Each point is reached from the start by the listed moves, each made once or not at all, plus a little noise. Say if it took an odd or an even number of moves. Then give how often each move was made.

Moves:
(1): -0.012  0.018  0.037  0.014 -0.006 -0.013
(2): -0.012 -0.032  0.028 -0.046  0.026 -0.015
(3):  0.013 -0.011  0.012 -0.005 -0.031  0.022
Start: -0.007 -0.003  0.018 -0.017 -0.005 -0.007
Points:
-0.017 -0.023  0.093 -0.057 -0.016 -0.012 => odd (1, 1, 1)
 0.009 -0.016  0.032 -0.021 -0.037  0.015 => odd (0, 0, 1)
-0.029 -0.015  0.080 -0.050  0.017 -0.036 => even (1, 1, 0)

Moves:
(1):  0.014  0.026 -0.010  0.042  0.013  0.022  0.048 -0.009
(2): -0.012 -0.019 -0.027 -0.020  0.011 -0.002 -0.003 -0.003
(3): -0.045  0.011 -0.019  0.031  0.010 -0.019  0.014  0.004
(4): -0.001 -0.010 -0.041  0.012  0.003 -0.028  0.004  0.011
(5): -0.002 -0.019  0.033  0.032  0.008  0.026 -0.004 -0.006
(6): -0.020 -0.018 -0.012  0.000 -0.035  0.020  0.016  0.007
(7): -0.013 -0.013  0.003 -0.016 -0.015 -0.015  0.013 -0.001
(8): -0.003 -0.021 -0.023 -0.014  0.004  0.020  0.028  0.034
Start:  0.005  0.004  0.007 -0.016  0.005  0.010  0.007  0.009
Points:
-0.020 -0.042 -0.013  0.029 -0.017  0.027  0.025  0.024 => odd (0, 0, 0, 1, 1, 1, 0, 0)
-0.029  0.019  0.010  0.092  0.038  0.042  0.064 -0.003 => odd (1, 0, 1, 0, 1, 0, 0, 0)
-0.003 -0.018 -0.080  0.026 -0.013  0.049  0.103  0.056 => even (1, 0, 0, 1, 0, 1, 0, 1)
-0.005 -0.002 -0.038  0.012 -0.012  0.072  0.097  0.040 => odd (1, 0, 0, 0, 0, 1, 0, 1)
-0.059 -0.030 -0.028  0.060 -0.011  0.007  0.037  0.027 => even (0, 0, 1, 1, 1, 1, 0, 0)

Moves:
(1):  0.009 -0.004  0.012  0.008  0.001  0.002 -0.004 -0.047 -0.003 -0.009 -0.017  0.014  0.017  0.001 -0.036
(2):  0.008  0.003  0.001  0.016  0.007  0.023 -0.013 -0.022 -0.040 -0.010 -0.010 -0.047 -0.051  0.004 -0.004
(3):  0.010 -0.036  0.015 -0.007  0.002 -0.016 -0.009 -0.009  0.007 -0.019 -0.002 -0.012 -0.013  0.008 -0.016
(4): -0.019  0.000  0.023  0.032 -0.023  0.023 -0.002 -0.012  0.018  0.023 -0.036 -0.004  0.024 -0.016 -0.011
(5): -0.008 -0.006 -0.021 -0.011 -0.005 -0.025 -0.009 -0.001 -0.005  0.011 -0.022 -0.015 -0.012  0.007 -0.010
(6): -0.004 -0.008  0.007 -0.035  0.006  0.026 -0.013  0.010  0.003 -0.007 -0.011  0.001 -0.005 -0.014  0.005
(7):  0.002  0.006  0.028  0.009  0.010  0.008 -0.039  0.011  0.006  0.002 -0.005 -0.013  0.000  0.022 -0.013
(8):  0.009  0.010  0.011  0.013  0.008 -0.015 -0.003 -0.005  0.014 -0.025 -0.030  0.009  0.003  0.025  0.017
(9):  0.011  0.018 -0.003  0.021  0.011  0.015 -0.018  0.001 -0.047 -0.031 -0.031 -0.003  0.006 -0.020  0.008
(10):  0.004  0.016  0.003 -0.009  0.001 -0.005  0.028  0.021  0.001  0.005 -0.001 -0.011  0.001  0.001  0.002
(11):  0.010  0.002  0.009  0.003  0.010 -0.013  0.003 -0.009 -0.017  0.027  0.021  0.001 -0.004 -0.015  0.013
(12):  0.015 -0.014  0.007  0.022 -0.026 -0.007  0.014 -0.012 -0.013  0.005 -0.014  0.023  0.008  0.034  0.007
(13):  0.053  0.034  0.002  0.012 -0.017 -0.006 -0.012  0.008  0.000  0.028 -0.007 -0.053  0.019  0.024  0.016
(14): -0.016  0.020  0.009 -0.014  0.002  0.002  0.002 -0.005 -0.018 -0.012  0.014  0.003  0.014  0.018  0.010
Start:  0.014  0.002 -0.004  0.006  0.001  0.000 -0.013 -0.017 -0.016 -0.015  0.006 -0.014 -0.004 -0.003  0.002
Points:
 0.020  0.022  0.003 -0.001 -0.017 -0.045  0.028 -0.026 -0.071  0.017  0.004 -0.011  0.007  0.043  0.027 => odd (0, 0, 0, 0, 1, 0, 0, 0, 0, 1, 1, 1, 0, 1)
 0.105  0.045  0.038  0.060  0.002  0.000 -0.103 -0.036 -0.117 -0.018 -0.103 -0.110 -0.040  0.059  0.037 => odd (0, 1, 0, 0, 1, 1, 1, 1, 1, 0, 1, 1, 1, 0)
 0.111  0.017  0.055  0.037 -0.002  0.027 -0.061 -0.100 -0.144 -0.046 -0.050 -0.087 -0.013  0.036  0.007 => odd (1, 1, 1, 0, 0, 1, 0, 0, 1, 0, 1, 1, 1, 1)
 0.062  0.060  0.031 -0.001  0.012  0.020 -0.104 -0.037 -0.079 -0.030 -0.076 -0.079  0.032  0.035 -0.019 => odd (1, 0, 0, 0, 1, 1, 1, 0, 1, 0, 0, 0, 1, 1)
